Rows are points. A path goes straight from each point to the next, and from the last back to the first. The post is the endless flat space through its rows: a point in 2 columns, a line in 3, a plane in 4, and so on, so that a path can go around it. Count how often the path circles the post. Going back the other way cancels.
In the rows, zero is written as 100.

Post (1 x 2):
125  120
Path, 28 rows:
109  166
82  136
143  160
122  139
159  133
161  79
161  137
130  152
162  132
176  98
104  65
102  120
130  178
163  150
163  136
145  110
122  90
101  114
124  139
159  149
168  91
122  87
163  105
166  99
111  90
71  129
115  173
140  134
Times around: 3

Post:
108  92  117  134  109  36  73  116
108  67  121  78  117  123  112  110
124  65  167  101  144  174  48  142
147  117  118  83  89  54  58  80
76  77  99  107  141  108  97  97
100  138  130  87  69  126  84  78
130  60  78  111  101  105  104  90
Path (27 x 8):
57  105  160  157  89  92  106  112
107  91  156  17  98  76  113  106
147  126  175  33  27  81  88  145
129  89  163  41  169  116  61  126
105  96  145  153  143  96  52  127
85  78  169  139  117  37  67  103
101  23  44  104  124  149  87  74
101  133  136  82  61  71  98  114
152  100  89  106  86  79  94  95
115  99  157  103  82  135  98  98
157  78  160  74  39  124  91  98
118  67  106  101  134  66  51  129
62  146  130  114  103  112  73  135
140  88  120  56  109  51  81  144
69  109  91  63  88  84  75  65
88  57  147  78  138  55  130  119
106  77  122  149  172  116  100  119
158  127  120  107  94  156  39  110
103  87  99  61  74  124  85  105
103  72  123  86  106  94  64  73
153  76  155  120  98  65  75  108
195  103  148  82  117  147  69  133
141  44  74  26  182  91  90  107
96  28  76  78  129  36  93  121
103  105  137  115  82  141  73  81
94  74  110  110  137  135  124  56
103  112  74  149  136  98  69  75
Times around: 0

Post, 13 rows:
74  89  90  86  107  78  132  67  99  104  99  94  65  108
113  88  89  97  140  98  137  104  30  97  117  79  73  105
95  93  86  106  139  135  117  74  166  155  89  92  119  102
131  120  133  113  92  131  84  92  140  121  72  102  132  95
101  121  150  99  110  118  86  149  150  77  64  104  102  100
126  71  116  122  95  108  138  88  86  123  114  69  104  140
77  85  118  116  66  120  93  134  81  43  100  66  88  85
96  114  109  89  81  80  71  146  75  38  124  70  91  104
107  78  124  44  84  84  104  148  58  67  98  47  98  101
108  82  92  114  109  87  146  83  97  132  88  94  141  102
96  122  105  108  85  101  57  142  111  116  66  79  68  94
133  40  94  105  120  94  99  83  131  98  91  101  150  110
98  115  113  98  104  81  103  120  83  66  100  26  73  87
Path (28 x 14):
82  82  74  63  145  140  88  89  121  119  51  114  93  107
155  85  113  101  44  128  127  64  112  142  93  118  161  139
149  87  111  96  123  92  105  122  94  77  151  61  59  120
137  102  139  67  47  90  135  140  92  141  116  48  118  122
156  195  123  155  93  164  93  111  88  63  81  88  124  62
72  76  82  60  92  85  115  143  63  119  86  36  87  127
45  74  115  120  89  160  76  122  109  92  82  67  39  96
47  85  128  76  98  111  53  131  106  19  104  59  45  50
100  97  118  81  135  96  131  117  109  101  90  104  63  78
127  70  108  54  100  81  87  115  111  84  79  120  67  133
123  43  115  156  55  99  84  114  90  77  64  120  123  145
95  91  77  79  119  109  54  91  146  118  91  84  121  117
132  164  121  95  146  153  107  117  92  130  92  87  60  139
125  76  79  84  103  144  49  85  65  90  90  71  86  76
77  70  78  111  145  116  122  88  108  133  92  31  106  86
64  30  140  33  90  71  95  159  80  63  78  95  76  99
125  92  107  137  60  97  107  102  85  108  103  40  111  84
142  81  126  97  78  135  118  121  120  72  108  69  120  99
102  57  104  113  46  109  84  123  110  115  54  112  110  129
143  117  111  45  130  129  141  88  138  141  54  98  108  89
111  106  96  116  83  88  107  96  76  122  79  91  67  99
106  126  127  133  82  144  163  126  52  118  114  55  102  132
117  147  114  133  146  118  105  91  87  109  92  44  104  98
143  80  164  90  100  100  76  162  85  86  93  58  71  150
141  91  138  103  104  94  124  74  97  80  129  51  117  94
150  142  87  109  148  118  131  76  120  104  108  88  114  48
93  91  90  95  85  98  58  130  146  46  72  160  133  83
66  133  97  84  91  115  165  77  84  153  85  43  92  138
Times around: 3

Post:
109  140  105  109  100  115  132  129  77  103  128  112  130  96  118  96  72  102
84  105  82  69  161  97  130  103  114  142  94  127  105  98  71  132  61  121
96  71  94  93  138  114  68  101  112  101  128  144  92  90  96  84  104  110
94  82  125  64  80  117  99  109  86  101  99  155  66  98  71  103  131  84
111  84  126  48  71  148  94  73  121  57  95  125  72  91  105  87  110  95
132  128  97  132  74  84  103  80  93  145  97  96  126  84  87  85  83  103
83  141  45  141  139  101  138  116  129  144  106  123  65  115  99  118  46  88
114  124  40  80  144  79  119  98  63  142  124  135  68  93  99  103  73  100
69  118  86  90  167  94  78  122  89  137  83  141  97  90  112  76  60  86
118  68  114  84  73  77  102  105  113  60  93  119  74  116  72  77  102  126
99  58  106  85  64  117  82  94  80  60  86  122  102  103  111  136  92  91
131  141  88  140  97  120  88  113  71  96  95  58  119  101  61  98  89  97
101  142  75  124  153  92  125  103  104  122  82  139  65  43  98  100  54  115
82  65  70  79  76  131  91  66  99  58  90  166  128  111  59  77  109  85
149  155  105  135  52  124  72  103  71  124  111  94  124  120  86  93  37  115
94  101  125  103  102  111  81  68  87  64  96  131  85  119  95  90  118  109
99  163  105  123  79  79  105  87  57  105  121  75  109  104  66  99  33  81
Path:
81  121  59  133  72  159  109  117  94  167  128  137  130  115  158  129  116  81
74  108  180  89  84  127  124  132  47  113  131  95  146  79  107  90  89  88
118  83  90  93  63  91  134  66  86  114  75  136  151  60  74  84  33  79
106  94  36  115  130  127  76  74  91  105  106  111  55  157  51  75  99  125
86  103  119  96  86  97  64  97  56  129  112  117  105  146  73  95  100  107
102  130  116  116  105  173  76  113  79  114  124  112  132  59  45  95  69  86
156  74  42  157  181  69  54  160  62  80  164  124  129  128  54  80  92  136
110  77  109  60  68  11  74  89  90  90  95  108  74  78  110  124  12  100
92  90  79  100  125  75  84  105  93  141  69  113  60  94  100  122  114  101
110  96  125  80  99  102  66  83  94  114  120  116  67  94  123  88  86  136
119  123  108  57  113  162  86  85  104  111  119  139  83  114  51  73  77  116
120  103  64  144  70  155  138  127  87  119  135  108  183  88  69  93  78  136
122  164  46  118  77  117  86  140  75  183  88  170  80  109  63  84  64  103
105  128  78  69  93  142  88  94  99  109  74  95  117  78  29  138  55  74
125  68  123  114  102  96  91  65  152  131  84  149  151  81  115  110  36  144
89  120  89  76  83  70  101  29  21  163  180  110  107  129  79  114  100  48
92  90  45  154  117  117  58  66  69  122  154  95  47  87  106  92  100  73
84  131  89  100  48  19  122  140  63  75  100  109  48  95  111  66  15  83
138  133  117  37  106  75  108  84  135  85  95  132  80  40  106  68  39  116
103  117  70  142  129  115  76  105  37  110  106  170  129  107  99  141  43  94
134  83  80  153  113  110  105  51  127  115  119  98  79  82  116  106  61  130
114  118  162  86  144  62  160  152  54  74  136  88  106  75  110  54  98  97
129  108  120  126  99  75  87  80  117  151  117  140  155  111  123  100  59  111
91  80  105  59  146  117  50  65  103  95  85  125  118  91  71  123  106  127
49  91  63  108  76  104  135  59  133  116  78  93  82  118  72  143  79  57
86  105  116  74  124  94  137  102  78  141  129  143  55  106  102  79  88  111
87  164  115  65  158  130  114  95  82  87  127  102  87  139  76  106  5  86
162  125  102  60  77  156  110  155  78  118  135  134  131  138  62  134  87  101
93  137  70  96  108  48  108  124  80  58  84  133  57  113  63  72  97  110
Times around: 1

Post, 17 rows:
107  76  116  88  117  93  61  145  119  123  105  100  120  53  85  128  80  62
132  91  87  82  70  50  94  101  106  90  130  120  125  124  80  106  124  72
76  85  119  80  68  90  133  89  108  91  155  101  79  58  105  76  112  79
58  120  122  82  96  49  121  105  73  105  122  119  86  86  93  111  121  103
94  97  70  65  140  67  82  83  85  114  101  142  157  104  116  93  118  103
136  127  96  130  84  121  115  108  102  123  79  88  72  116  56  118  30  90
93  30  91  106  128  98  112  73  82  120  103  122  109  66  164  122  113  115
82  50  91  123  97  124  101  71  123  118  101  126  104  106  97  94  70  87
117  137  100  129  110  90  117  136  113  89  98  128  100  92  51  124  112  86
90  60  95  85  115  90  136  89  54  57  101  103  47  99  123  69  103  137
128  79  91  86  121  78  98  93  77  88  54  99  61  99  105  78  102  80
102  119  130  123  53  117  124  109  120  84  103  89  84  115  78  102  108  78
125  58  49  93  128  83  104  74  128  84  126  71  81  120  92  141  113  68
144  108  123  72  93  113  66  140  114  112  95  99  75  105  46  120  101  27
69  85  110  136  113  79  125  69  39  118  104  100  109  98  97  88  133  112
91  73  65  112  125  92  109  95  126  132  103  97  82  85  100  120  134  124
107  112  118  147  114  68  156  122  47  136  93  104  81  132  88  84  109  96
Path, 30 rows:
102  99  137  117  82  119  129  126  157  121  133  70  81  152  35  143  86  51
136  130  34  94  145  83  157  82  79  89  17  156  32  96  119  82  72  162
84  77  60  89  138  142  107  123  115  93  82  119  104  79  128  111  95  120
72  99  121  106  120  111  121  125  54  89  139  92  90  62  108  94  101  114
94  46  101  67  130  91  96  98  99  75  140  148  66  74  154  130  126  111
111  121  50  140  93  47  102  70  136  124  86  96  104  52  86  149  71  92
107  110  104  91  74  133  112  90  88  134  80  102  73  103  90  51  106  84
92  74  87  126  94  60  136  91  79  114  86  139  83  82  81  104  121  97
120  100  85  141  112  72  101  114  98  154  88  140  183  103  54  141  82  79
90  92  90  150  133  69  163  127  51  124  99  162  119  72  105  102  94  131
116  97  66  88  99  62  91  109  122  108  101  144  47  93  78  139  145  74
136  87  71  82  129  61  90  124  138  92  74  130  60  67  129  127  103  103
100  121  153  73  106  39  81  94  26  52  95  96  94  114  68  94  148  81
68  102  100  54  97  71  119  112  104  130  139  105  44  50  71  118  156  137
107  38  127  133  57  112  89  96  98  168  96  102  157  114  71  91  113  25
117  46  83  151  111  99  114  92  35  113  153  75  136  106  67  103  135  91
145  77  87  96  110  85  80  93  112  62  71  140  133  52  173  86  94  67
82  121  113  77  143  11  127  95  14  80  99  88  38  23  107  128  99  113
119  58  111  85  142  90  81  94  64  95  103  125  123  79  117  98  105  84
141  101  91  99  150  104  15  92  93  73  69  79  110  40  93  175  36  46
97  77  100  118  86  77  107  125  127  112  114  99  95  99  103  118  104  68
63  80  84  56  62  29  113  143  146  83  174  103  63  133  75  121  176  69
86  127  87  101  131  54  71  93  79  92  105  136  153  66  86  109  137  64
71  97  126  105  106  166  109  60  105  108  144  96  70  69  77  81  45  50
98  88  88  74  141  5  105  112  93  121  88  95  84  83  128  122  135  99
98  87  109  128  101  82  155  100  82  118  124  75  95  62  106  88  89  95
156  126  64  97  97  117  106  122  130  126  37  122  108  84  117  80  75  113
97  38  70  103  105  113  90  66  79  74  81  117  65  82  121  101  96  99
80  111  102  108  131  77  69  117  74  100  119  99  68  93  51  113  134  94
125  64  103  128  72  93  116  65  138  111  87  124  85  85  111  77  99  83
Times around: 3

Post (17 x 18):
91  94  100  68  94  110  141  78  111  123  117  82  128  120  111  83  114  127
125  114  87  131  78  118  122  97  135  97  100  100  86  111  121  81  85  155
91  99  92  90  110  86  114  117  59  121  73  104  87  83  130  100  93  87
80  94  80  100  125  87  118  134  100  93  115  97  136  84  103  116  121  79
76  79  138  134  119  71  64  88  66  101  34  135  157  49  93  29  124  5
118  89  97  77  95  91  97  71  54  108  124  91  85  110  106  123  119  104
114  72  119  94  115  82  91  83  87  108  133  66  112  97  124  72  128  103
99  77  120  118  88  133  118  56  95  105  111  99  84  82  139  86  114  98
91  116  121  83  132  133  105  114  62  106  107  118  105  108  104  90  67  104
92  86  123  124  125  42  94  92  87  104  97  91  100  99  89  114  85  81
111  100  102  85  85  65  87  124  97  94  75  102  102  143  110  117  106  64
109  126  85  98  100  84  64  108  81  134  96  84  98  82  120  154  85  70
98  121  125  107  107  79  107  109  84  83  67  104  86  106  124  111  114  123
104  131  134  103  106  96  152  104  112  112  100  111  81  128  79  50  114  82
72  109  82  72  133  100  88  103  124  103  119  88  97  93  99  94  98  130
116  95  98  89  98  70  154  62  75  93  107  112  104  93  127  81  96  80
72  102  86  124  100  47  113  105  59  112  111  123  104  80  135  129  101  72
Path:
72  109  129  127  102  176  139  111  90  53  122  154  153  134  132  53  73  82
101  106  89  96  109  97  131  116  40  71  108  123  143  76  114  105  92  84
101  110  123  117  133  53  98  92  102  107  135  109  121  49  121  45  73  123
93  97  134  94  122  102  93  124  84  103  72  80  88  124  76  92  104  101
96  113  58  80  111  88  129  69  65  125  125  96  58  88  149  84  117  91
91  97  92  106  103  67  129  80  115  122  104  114  156  103  108  123  105  87
96  154  150  103  93  94  153  137  110  161  51  107  119  106  147  74  81  105
92  121  144  147  100  102  54  111  97  112  55  128  82  65  157  96  142  113
117  118  107  119  74  66  92  80  106  70  51  144  86  69  120  101  107  115
102  105  153  116  67  72  131  49  89  101  92  105  88  127  104  72  106  92
92  103  103  117  136  62  64  100  64  115  153  97  64  102  64  60  119  52
111  126  105  157  97  81  90  55  83  117  101  162  88  126  91  135  46  104
94  136  118  126  100  79  106  107  117  93  43  137  79  82  101  69  133  89
82  92  123  71  108  88  123  88  71  105  147  103  147  111  73  88  118  109
79  130  129  107  109  71  142  52  87  76  96  83  92  78  105  98  128  63
81  82  102  116  105  70  120  88  70  139  111  110  97  106  98  78  105  66
103  96  86  82  118  51  95  82  38  120  175  138  83  89  120  120  123  44
134  115  109  88  57  75  96  82  115  115  83  128  126  113  91  29  99  129
84  82  129  69  93  79  100  65  53  62  132  110  59  92  133  96  118  69
136  115  126  79  88  40  98  65  66  123  42  111  115  71  101  48  121  126
109  97  120  93  118  90  113  73  135  139  144  85  71  94  106  82  126  71
108  121  156  98  117  100  110  84  106  100  165  71  106  131  96  136  102  119
76  80  118  125  98  94  98  105  87  60  70  103  53  110  110  81  80  100
82  96  94  57  116  89  110  82  68  91  84  101  91  102  118  110  142  81
Times around: 3

Post (17 x 18):
120  81  82  104  89  101  119  92  125  123  114  120  104  121  91  64  121  146
156  97  83  63  103  117  101  109  65  62  73  169  92  118  110  120  145  116
58  99  119  109  99  94  97  95  118  108  99  77  119  81  104  102  93  34
118  94  86  84  117  88  80  103  98  111  106  109  113  123  46  101  102  121
118  140  86  113  92  82  105  90  126  85  116  90  130  92  87  69  95  123
115  95  116  69  104  108  87  115  74  118  100  118  105  120  92  134  113  146
145  97  81  107  76  69  104  110  129  116  98  90  131  74  69  94  130  106
130  101  109  87  110  101  114  117  148  104  93  101  110  80  71  97  77  130
149  104  109  118  101  74  108  81  130  109  95  113  132  116  83  75  78  115
25  98  124  133  116  89  116  120  77  107  44  64  85  95  127  136  104  71
98  99  77  42  79  84  105  124  58  115  53  87  86  140  117  114  109  130
52  78  114  122  95  84  116  99  63  94  91  80  112  71  119  108  57  75
109  67  95  56  95  86  74  100  88  90  81  105  56  95  104  114  112  129
136  86  100  86  78  107  95  151  65  69  116  135  75  126  115  112  134  123
172  78  103  73  134  95  117  127  67  75  106  112  86  123  98  96  135  121
63  95  125  142  105  124  90  128  73  122  72  67  120  82  136  108  84  65
132  110  90  96  121  66  74  123  124  108  99  128  128  88  94  62  110  142
Path, 30 rows:
96  54  146  107  71  179  134  81  119  130  123  111  94  87  93  104  125  145
144  133  98  85  77  47  113  141  134  78  95  145  99  58  71  93  77  178
103  63  64  41  105  72  94  107  53  120  111  116  77  123  76  107  120  150
84  96  88  139  83  128  93  96  76  96  134  72  104  107  107  120  73  96
138  91  98  83  98  92  79  149  115  71  88  128  129  47  96  95  70  133
133  105  81  110  106  79  94  101  119  53  78  158  113  102  70  72  155  142
152  101  122  131  98  112  46  117  152  157  111  113  127  61  73  73  195  149
104  133  92  98  115  73  135  99  79  102  70  127  102  133  103  90  70  150
72  121  122  88  102  131  137  90  133  113  89  108  101  126  98  139  104  85
136  101  88  141  122  88  82  82  101  120  91  79  134  122  85  81  165  79
83  106  90  61  111  87  70  138  84  85  80  152  99  131  129  101  98  105
123  54  72  50  92  61  109  114  72  113  98  110  75  136  62  125  135  97
73  133  81  131  94  80  75  86  74  110  124  113  132  63  157  9  63  148
102  93  108  116  115  112  53  145  116  98  61  158  116  63  98  92  154  114
146  82  106  69  103  96  34  97  55  89  88  135  126  86  98  112  155  121
152  100  88  71  33  103  153  83  132  97  85  95  105  106  96  67  93  121
135  50  98  113  116  113  115  132  67  167  137  105  96  128  100  46  97  153
80  99  54  128  31  53  65  114  112  132  88  42  91  60  122  83  126  133
158  115  86  129  107  112  117  131  72  105  125  100  122  138  105  84  145  126
81  128  63  112  55  91  130  133  57  73  144  110  80  103  78  114  124  111
77  86  119  63  108  80  65  95  82  132  103  79  74  109  81  89  96  135
111  133  148  135  102  129  81  101  94  97  118  123  186  111  96  82  69  136
130  55  112  91  138  95  92  152  130  113  63  136  66  93  90  119  144  172
112  65  69  56  53  84  75  127  67  99  91  144  75  132  148  117  142  145
135  89  110  92  133  61  99  175  64  62  72  100  66  135  121  108  154  143
70  121  88  95  85  74  60  81  107  71  35  120  107  74  78  116  93  88
127  71  112  74  108  134  123  149  26  90  69  95  63  148  122  126  112  90
130  101  90  72  92  103  121  138  105  112  132  31  65  106  125  63  52  132
63  75  69  73  19  103  84  136  81  95  130  151  102  95  104  172  158  101
58  51  82  75  76  65  81  116  68  127  61  82  105  136  125  100  143  103
Times around: 2

Post, 17 rows:
102  92  106  108  128  103  77  102  107  121  87  106  123  121  93  86  89  108
101  99  118  123  118  92  84  75  73  112  87  101  107  80  119  99  91  119
117  92  51  92  86  83  86  81  75  103  120  92  83  132  117  97  125  103
114  103  121  103  98  97  82  85  91  116  103  134  142  89  78  108  98  89
111  139  63  90  89  96  120  100  63  92  103  102  67  104  102  48  86  114
104  123  112  121  97  104  68  81  101  95  108  98  103  110  81  87  92  112
131  67  65  111  95  97  106  58  113  113  93  88  64  84  85  83  112  99
115  94  93  109  71  58  112  90  95  75  120  102  67  108  100  73  118  100
89  110  118  81  113  86  79  85  83  103  118  102  126  96  82  99  124  110
72  106  102  98  114  90  77  79  73  127  90  115  107  107  86  128  87  109
67  130  155  136  156  152  82  78  142  81  157  101  102  107  167  109  84  70
117  120  85  107  88  89  111  76  59  109  84  77  62  110  110  85  126  82
109  115  89  116  86  116  111  117  94  85  118  75  54  96  134  89  130  89
91  123  129  104  151  139  65  59  158  61  107  106  95  92  173  133  101  75
103  82  75  84  73  100  117  83  98  108  102  64  87  130  105  92  90  113
111  84  118  101  123  131  80  72  85  82  91  115  83  92  105  98  96  100
110  90  108  114  114  77  63  85  64  106  105  97  85  67  109  101  86  54
Path, 28 rows:
95  102  91  80  68  103  84  89  72  110  135  105  91  100  59  129  135  102
119  134  91  140  107  97  60  84  97  67  81  101  48  107  117  88  27  85
112  77  49  118  142  132  85  78  122  120  85  105  70  76  94  97  106  118
128  120  73  115  118  86  63  49  139  85  84  159  144  106  112  115  101  121
116  80  102  92  155  105  72  70  105  80  138  84  66  64  109  98  119  72
85  133  110  83  99  73  111  139  81  110  143  134  140  98  135  112  69  113
146  78  75  97  135  94  100  66  79  95  89  124  102  79  112  111  141  78
89  116  74  99  109  103  97  103  80  96  132  75  99  127  151  119  101  108
114  112  143  111  100  126  93  119  94  94  99  120  110  114  128  98  50  84
139  60  95  89  117  119  111  75  96  75  90  95  42  89  73  64  116  131
139  104  70  86  85  97  65  71  112  98  87  153  100  94  76  93  93  120
103  94  93  120  106  89  86  77  90  126  102  90  89  133  116  101  119  64
101  90  121  96  128  134  120  49  62  87  104  95  106  94  116  78  116  99
100  108  75  116  111  103  84  61  81  89  138  109  106  137  81  96  110  123
111  110  75  101  110  90  74  87  98  93  128  68  59  144  133  114  96  76
107  120  92  72  98  126  107  84  101  102  111  125  92  73  96  86  94  107
117  127  129  83  148  146  93  75  95  96  95  195  151  118  89  64  105  140
102  118  103  102  99  82  87  55  93  108  102  84  69  100  105  130  89  111
71  161  148  126  152  127  114  93  92  80  109  88  76  126  133  89  90  65
86  107  140  93  107  135  108  97  102  67  125  90  94  49  121  100  103  65
104  108  80  103  75  83  43  62  84  93  130  81  113  159  127  104  87  82
116  124  35  85  69  82  83  92  102  141  70  78  65  86  55  92  104  127
114  162  131  114  114  81  94  66  33  83  113  128  59  126  156  101  103  70
82  107  143  89  131  120  74  57  79  88  94  124  106  106  107  80  59  115
149  52  115  114  111  122  76  75  131  28  90  110  30  57  103  85  162  68
85  78  129  126  82  78  101  63  82  79  108  117  117  78  111  143  102  93
124  96  73  103  113  76  85  74  151  83  89  120  100  100  107  113  110  116
135  67  108  83  74  85  81  80  80  89  141  97  71  116  78  107  154  57
Times around: 1

Post:
108  76  124  87  135  135  127  91  102  123  79  114  147  107  96  124  89  77
71  70  63  60  103  140  123  86  92  87  83  110  115  117  95  117  115  69
119  117  110  144  74  152  126  148  65  156  68  96  144  68  85  74  101  76
109  96  95  109  102  70  112  95  87  98  117  52  145  64  5  72  110  117
87  130  65  114  101  120  115  63  76  102  128  120  119  141  96  117  99  65
89  114  111  130  122  95  84  123  75  119  96  78  125  95  114  77  93  105
131  104  76  113  134  99  116  141  106  104  159  50  123  100  158  70  102  119
124  142  80  100  84  125  83  93  121  146  91  121  79  94  110  131  139  95
108  119  83  100  92  111  128  48  116  81  83  93  95  88  95  170  122  89
111  114  81  101  88  105  74  117  70  99  98  64  141  135  92  81  133  82
82  73  100  105  82  140  114  108  91  77  110  130  124  161  44  96  120  72
104  102  77  64  86  79  74  24  102  55  71  116  120  86  114  116  77  73
96  119  82  113  68  117  74  147  94  128  102  80  108  104  78  93  98  47
98  88  86  39  119  109  151  69  102  75  83  78  102  136  78  104  92  110
110  122  38  127  94  85  73  72  111  98  125  55  127  84  120  142  85  129
129  89  66  117  119  86  119  72  65  70  130  71  107  109  51  111  101  117
106  95  106  138  103  70  124  115  80  156  84  141  118  111  86  112  126  69
Path, 24 rows:
114  125  127  97  118  113  47  95  106  97  72  106  154  110  61  107  106  104
74  91  86  96  100  138  167  142  122  126  84  78  135  103  76  108  98  57
119  157  92  151  116  53  106  41  107  131  127  105  95  106  133  129  105  92
120  90  57  70  78  130  102  104  120  131  140  87  81  105  126  132  158  69
95  133  131  107  48  108  46  104  78  97  61  129  114  139  64  119  163  112
103  111  126  120  123  52  54  64  102  85  94  113  163  114  76  104  89  107
55  93  71  75  138  97  192  101  98  85  122  67  125  110  93  83  146  59
101  130  143  118  137  127  129  95  48  111  80  138  151  112  68  49  145  109
71  122  112  101  116  96  76  111  85  102  108  99  96  124  125  112  103  99
67  94  116  75  119  133  86  70  84  68  69  77  132  118  93  138  144  82
107  110  96  126  110  121  104  120  94  95  129  77  155  107  90  89  110  110
148  137  92  130  106  95  123  110  96  103  85  58  115  62  101  123  132  84
88  123  124  133  114  95  106  102  93  120  91  73  140  87  82  101  72  42
134  41  93  139  74  116  54  86  101  59  108  89  119  106  54  133  108  126
134  125  63  74  109  91  135  42  49  85  81  88  125  114  142  105  76  110
116  140  96  116  101  88  126  115  92  131  74  104  122  68  108  95  95  70
122  88  78  177  101  52  94  109  64  136  63  85  137  56  79  108  99  117
127  117  101  136  111  120  47  132  89  125  121  46  124  161  77  119  102  92
98  91  97  69  102  141  105  68  88  105  90  87  134  148  80  104  76  139
99  93  79  124  76  21  105  72  81  57  72  111  94  109  69  135  92  131
79  105  90  137  116  91  121  79  85  96  80  117  111  85  113  121  88  87
71  129  113  97  129  107  117  89  144  127  134  98  125  108  80  78  69  71
78  140  103  138  74  44  24  62  114  121  129  110  151  155  51  98  101  131
106  59  147  76  108  42  103  85  32  70  50  107  102  101  55  67  103  112
Times around: 4

Post:
124  120  115  105  88  89  128  97  98  89  138  91  141  114  89  106  109  100
107  104  134  77  111  71  98  41  71  60  134  93  80  76  73  124  72  136
125  126  116  92  110  110  99  49  87  64  108  111  77  56  119  115  84  125
121  87  98  90  92  85  92  76  123  96  84  110  113  136  94  71  131  82
55  129  88  86  122  102  86  119  127  119  60  62  83  93  120  67  138  91
111  73  124  84  95  96  68  116  98  116  66  108  57  116  99  87  140  99
98  76  140  73  126  103  131  94  78  117  95  110  69  90  113  63  79  83
83  98  67  90  100  102  114  96  112  87  125  82  102  110  115  109  94  166
112  66  110  146  128  57  131  81  114  70  135  101  68  62  143  98  108  101
102  81  143  78  76  130  141  119  148  127  114  114  88  122  58  68  111  81
41  129  101  67  69  121  58  71  113  90  126  105  81  110  77  99  114  79
84  98  133  93  86  105  112  92  112  92  49  139  80  105  113  130  131  65
103  57  106  101  142  110  91  133  96  91  78  107  54  74  83  107  115  82
117  41  98  85  122  80  113  108  115  129  100  127  92  87  103  85  140  110
119  122  122  64  113  68  92  60  76  59  124  151  107  111  83  71  130  124
95  112  125  114  138  105  102  46  66  108  125  106  95  123  61  125  109  120
102  76  125  135  104  82  113  88  85  109  76  106  108  90  99  85  119  97
Path (29 x 18):
151  95  142  56  72  69  61  50  114  106  140  106  108  91  113  87  114  79
98  89  119  137  187  105  152  107  73  79  61  82  60  96  138  138  112  124
115  84  62  61  81  78  89  137  97  101  117  63  122  66  85  68  153  156
85  67  105  124  90  99  111  92  77  134  75  99  54  156  102  120  112  113
140  74  78  78  86  75  89  97  127  83  70  146  122  5  141  94  115  68
97  56  85  91  148  117  107  79  116  94  111  136  91  118  124  104  94  88
48  106  121  111  71  137  60  93  108  89  88  69  80  63  88  73  123  68
91  54  87  69  113  84  92  48  88  70  63  127  58  78  91  117  125  109
65  105  137  86  110  99  128  112  66  78  83  104  48  122  76  180  98  116
107  82  87  89  119  99  120  124  94  124  57  139  121  102  90  116  125  46
114  89  76  145  86  92  61  127  139  50  93  94  102  89  73  98  100  149
112  38  103  80  132  84  123  72  147  105  154  114  80  62  106  103  99  106
60  67  109  91  156  127  145  121  109  139  71  126  111  89  114  99  102  104
104  79  103  117  90  111  124  86  113  119  71  95  134  67  149  93  91  99
77  64  110  108  158  84  113  63  100  118  140  56  47  81  149  143  124  72
97  109  86  55  89  99  50  65  66  115  99  99  102  70  97  55  111  89
68  102  27  92  138  93  124  86  124  117  135  105  107  107  126  112  116  118
75  128  143  136  60  113  87  101  85  54  113  105  63  117  96  119  47  131
24  49  96  80  90  99  117  132  109  135  108  76  92  99  137  87  75  95
92  60  131  74  100  90  101  66  92  107  141  106  81  77  114  62  117  68
88  35  98  83  169  89  160  36  38  91  143  108  82  79  97  107  22  116
126  92  91  102  113  127  114  138  111  88  50  99  94  132  93  98  109  70
94  99  129  79  132  106  69  107  88  101  107  142  28  131  84  80  120  109
141  19  159  97  134  120  138  137  86  91  83  128  77  125  104  95  55  86
34  106  91  82  130  141  130  123  101  136  67  81  103  75  140  79  135  85
112  97  71  69  81  65  87  41  75  108  138  116  138  109  109  58  143  85
108  98  116  111  67  119  92  60  125  117  155  69  57  103  61  89  83  123
127  128  94  78  110  79  113  76  72  78  81  151  123  76  92  136  117  107
85  67  143  97  97  102  143  61  110  126  100  126  77  98  116  101  76  79
Times around: 5
